Every row gives one point. To make a cloud, some directions were put in groups of two or more. Within a group, all points are equally far from the middle, so they leave a hole (a ring in 2 directions, a hollow ball in 3). The other directions are filled evenly. Then the cloud was stretched, turned, moved and blurred a little. How many holes are there, and how many directions does each take, smallest first?

Cloud (13 x 2):
[[-35  35]
 [-49  15]
 [-62 -29]
 [-55  21]
 [-70 -15]
 [ 32 -37]
 [ 24 -27]
 [-22  52]
 [-17 -86]
 [-45 -43]
 [ 45   1]
 [  9  -3]
 [-53 -31]]
Holes: 0

Cloud:
[[ -9   5]
 [-17  68]
 [ 42 -12]
 [-56  -8]
 [-15 -66]
 [ -5 -29]
 [ 63   0]
 [ -5 -27]
 [-22  73]
 [  9 -81]
 [  2  21]
 [ 50 -26]
 [  9 -55]
 [-47 -64]]
Holes: 0

Cloud, 22 rows:
[[ 14  73  -6]
 [-30  32 -70]
 [ 45  33 -34]
 [-57 -18 -57]
 [ 16  66  33]
 [-68  -7 -37]
 [-11  71 -33]
 [ -8 -66   0]
 [-42 -53 -33]
 [-26  57  39]
 [ 19 -20  55]
 [  2 -51  34]
 [-15 -52  28]
 [  7 -23  58]
 [-53 -28 -56]
 [ 43 -25 -38]
 [-54  45  19]
 [ -1 -23  57]
 [ 48 -25 -26]
 [  2 -45  41]
 [  3 -56  23]
 [ 39  45  39]]
Holes: 1 (3)

Cloud (22 x 3):
[[ 43 -54   7]
 [-22  20   5]
 [-40 -46 -12]
 [-28   0   0]
 [ 35 -47  28]
 [-43 -18 -12]
 [  0 -25 -11]
 [-40 -62  19]
 [ -1  -5   1]
 [ -4 -41  67]
 [-13  -4 -14]
 [-30 -20 -16]
 [-17 -95  38]
 [ 38  15   5]
 [  0 -14 -14]
 [-22 -14  75]
 [ 19  14 -14]
 [ 30  -4 -14]
 [-16 -18  67]
 [  4  -9  17]
 [-14  20 -11]
 [ 25 -58   3]]
Holes: 0

Cloud, 29 rows:
[[-20 -28  12  82]
 [ 76 -11 -21  37]
 [-30  62 -19  22]
 [-55 -44 -13  48]
 [ 12 -16  61 -11]
 [  1 -28 -81  -8]
 [ 78  21  -7  23]
 [ 15   1  -9  95]
 [-13  58  19  18]
 [-30  57 -38  29]
 [ -5  37  51  18]
 [ 57 -57 -27  22]
 [ 19  65 -36   5]
 [-35 -68 -22  17]
 [ 63 -14  15 -34]
 [ 69  34 -13 -11]
 [-27 -15  -9 -49]
 [ 16  28  48  47]
 [-11 -30  29  73]
 [ 60 -32 -46  46]
 [ 23  38  39  48]
 [ 36   5 -11 -54]
 [ 62  46 -12   4]
 [ 42 -41 -62  41]
 [-57 -48 -14  35]
 [  8  -7  64  29]
 [ 15 -17  58 -22]
 [  5  33  53  29]
 [ 26  57 -42  -4]]
Holes: 2 (2, 2)

Cloud (30 x 4):
[[  0  79  20  -2]
 [-21  48  -6 -56]
 [ -6  28 -64  48]
 [ 50 -42 -18 -57]
 [-14 -65  -8  10]
 [ 81  35   0 -43]
 [ 73  56  -8 -32]
 [-12  44  34  34]
 [ 82  -4  -7  35]
 [  6 -63 -10  36]
 [ 18  31 -46 -58]
 [ 57 -33  -2  46]
 [ 15 -51  18 -53]
 [ 26 -73 -24 -12]
 [-46 -29   3 -29]
 [ -9  -8  55 -56]
 [-48 -35 -12   0]
 [-22 -33  30 -50]
 [ 58   0  55 -17]
 [ 90  26   9 -13]
 [-22  31  -6  56]
 [ -7 -40  31 -54]
 [ 77   6  23 -50]
 [-41 -33   9 -33]
 [ 43  -9  57 -46]
 [ 76 -17 -14  42]
 [-35 -17 -10  49]
 [ 79  -8 -32  43]
 [ 66  56 -32  27]
 [  4  75   2  25]]
Holes: 2 (2, 2)

Cloud, 55 rows:
[[-13 -62 -59  -6  25 -18]
 [ 20  10  15 -39  20 -37]
 [ 26 -24 -18  38 -52 -32]
 [ 34 -33  29 -23   5 -16]
 [-19  21 -32  25 -62  -7]
 [  8 -41 -34  40 -18  -3]
 [ 16 -44 -14 -25  28  -2]
 [ 20 -76   2 -22  -7 -44]
 [ 40   2  21 -23  24 -40]
 [-67  29   0  40  -6 -29]
 [ -7  25 -29  49   7 -52]
 [ 49  29   3 -12  -8 -32]
 [ 26   5 -54  47  -4   0]
 [-68  24  -1  -2  -5 -60]
 [-40  10  -5 -42 -42  49]
 [-47  31  57 -60 -24  18]
 [-91  64  12   7   3  52]
 [-50  95   6  -8 -25  11]
 [ 11  18 -17  -5 -73 -36]
 [-44 -15 -75   4  17  -4]
 [-22  24  19  -1  18 -63]
 [-61   6  40 -44 -19  24]
 [ 11 -18   5 -49  10 -26]
 [-83  72 -10   5  23  52]
 [  1  33 -45 -17 -29  52]
 [ 49   6  -5  46  38 -48]
 [ 18 -43 -41 -29  51 -12]
 [-59 -20 -48  14 -43 -16]
 [-37  34  41 -39  12 -10]
 [-87  21 -18  16 -39   6]
 [-50  38 -49  28 -14   8]
 [-17  39  27  48  36  41]
 [-21  19  23 -13  62  41]
 [ 19 -56 -34 -31  34 -31]
 [ 42  44 -46  31  30 -27]
 [-82   8  12  27 -20  15]
 [-62  59  27 -44 -36 -15]
 [ -1 -33 -86  27  -6 -27]
 [-12 -16  61   2   0  -4]
 [  3 -48 -25 -44  17 -52]
 [-27  58  47 -10 -27 -33]
 [ -8 -29 -23  44 -49 -12]
 [ 30  26  28  33  11 -28]
 [ 33   9 -23 -45  -8 -13]
 [-52 -46  35  22  -4 -39]
 [-15  78 -12   3 -29  -2]
 [ 58 -59 -53 -11  56 -19]
 [-66  -7 -37 -10 -50  -2]
 [-41  22 -17 -44   6  48]
 [-15 -11 -25 -27  41  33]
 [ 22 -25  30   1  35   2]
 [ 50 -15  37   6 -40 -16]
 [ 77   2 -30  18  14   7]
 [ 43  11 -38  20 -16 -45]
 [-30 -21 -70 -23  34 -16]]
Holes: 1 (4)
